Every row gives one point. Each copy is the shape, with its points in the same order, turned, moved and blurred by noise. Some copies are also mirrored. Which?

Shape (7 x 2)
[[ 10 -22]
 [-17  84]
 [-14 -16]
 [-10 -20]
 [ -6 -26]
 [-13 -29]
 [ 13 -26]]
Copy 1 (7 x 2)
[[ 20  13]
 [-82 -30]
 [ 17 -12]
 [ 21  -7]
 [ 27  -2]
 [ 31  -8]
 [ 22  17]]
Copy 1 is: only turned
Copy 2 (7 x 2)
[[ -8 -13]
 [ 20  90]
 [-25   4]
 [-28  -1]
 [-26  -7]
 [-32  -8]
 [ -7 -17]]
Copy 2 is: only turned
Copy 3 (7 x 2)
[[ 12  38]
 [ 11 -71]
 [-12  27]
 [-11  30]
 [ -7  36]
 [-15  38]
 [ 10  40]]
Copy 3 is: mirrored
Copy 4 (7 x 2)
[[ 26  -3]
 [-78 -33]
 [  8  12]
 [ 14  17]
 [ 16  17]
 [ 14  19]
 [ 28  -3]]
Copy 4 is: mirrored

Shape (10 x 4)
[[ 12 -26  79  -2]
 [ 53  17 -21  -9]
 [ 21 -11 -27  45]
 [ -7  24  88 -11]
 [-17  19 -14  46]
 [ 12  -5 -24   5]
 [ -4   9 -23  -6]
 [-21 -29  23   9]
 [ 20  13 -20 -15]
 [ 28 -13 -14   5]]
Copy 1 (10 x 4)
[[-36 -31 -42  48]
 [ 14  49  18  21]
 [ 28 -12  47   8]
 [-77  -7 -41  19]
 [-11 -15  41 -25]
 [ 23   8  13  -5]
 [ 12  14   4 -22]
 [ -2 -38 -21  -3]
 [ 13  35   3  -6]
 [ 25  11   8  16]]
Copy 1 is: mirrored
Copy 2 (10 x 4)
[[-43  26  13 -28]
 [ 32 -44 -12  27]
 [ 47 -26  57  27]
 [-28   9 -12 -69]
 [ 67 -22  41 -33]
 [ 48  -7  15  17]
 [ 56   1   1   3]
 [ 17  36  32 -14]
 [ 45 -15 -12  14]
 [ 20  -6  19  23]]
Copy 2 is: only turned

Shape (11 x 8)
[[-15  77  57  16 -16  19  37 -31]
 [-11  15 110 -34  13   7  24 -30]
 [  6  19   1 -11  24 -24   8 -22]
 [ 18  14   2  20  25  12  29 -35]
 [ 33   1  65 -19 -13  -9 -98   7]
 [-18  11 -11  15  14 -13  27   8]
 [-11 -26  27  13  16 -19 -29   5]
 [ -7   0 -10   4 -64   7   9 -34]
 [ -1 -23  -9 -32  22  13  32 -10]
 [ 14 -13  33  13 -40 -21  13  31]
 [-14   2  13 -18  16  30  24 -12]]
Copy 1 (11 x 8)
[[ -5  49  30  49 -57 -45  42  32]
 [ 22  41 -15 -19 -52 -41  17  82]
 [-19  -2  11  -6   7 -38   8   0]
 [-45   6  13  29  -9 -32 -15  18]
 [ 23 -62 -16 -38 -54  39  44  25]
 [-15  32   9  13   3 -19 -11 -27]
 [  2  -2 -33 -12  -3  19   1  -1]
 [-53  38  45   3  -6  33  31  11]
 [-18  22  27 -21  15 -14 -42  21]
 [-28  35  -8 -30 -52  20   5 -21]
 [ -1  27  28   7  -4 -12 -23  30]]
Copy 1 is: mirrored
Copy 2 (11 x 8)
[[-27 -63  70 -46 -34  18 -23  13]
 [  3 -65  29 -65  -7  68  -8 -48]
 [-16 -13   5 -15 -28   6  35  -1]
 [-42   0  25  10 -36  24   6   5]
 [ 88 -48 -17  23  37  35  11  13]
 [-26  18  23 -22 -15 -16  10  -1]
 [ 26  20  16  -5  14  17  18  -9]
 [-45   1  10 -25  34  16   2  60]
 [-37  10 -28 -18  -7  13   6 -20]
 [ -9 -11  34  -8  58  -5  -2 -14]
 [-21  -3  -5 -29 -26  21 -22 -10]]
Copy 2 is: mirrored
Copy 3 (11 x 8)
[[ -46  -49    2   72   -9    5   23  -23]
 [ -29 -104  -22   10    4   52    4  -36]
 [   3   -6   -2   -6   -5   37   30    8]
 [  29  -14   -4   34   -6   18    8    5]
 [  -9  -43  -49  -83  -31  -20   39  -65]
 [ -10   18   -2   12   13   28   -8    8]
 [  -1   -7  -48  -41   16   15   -1  -15]
 [  -2  -18   34    0   42  -34   16  -12]
 [  23  -25   22  -19    7   34  -23   27]
 [ -14    1    7  -19   29   14  -16  -67]
 [  -3  -40    8    4   -4   15  -21   17]]
Copy 3 is: only turned
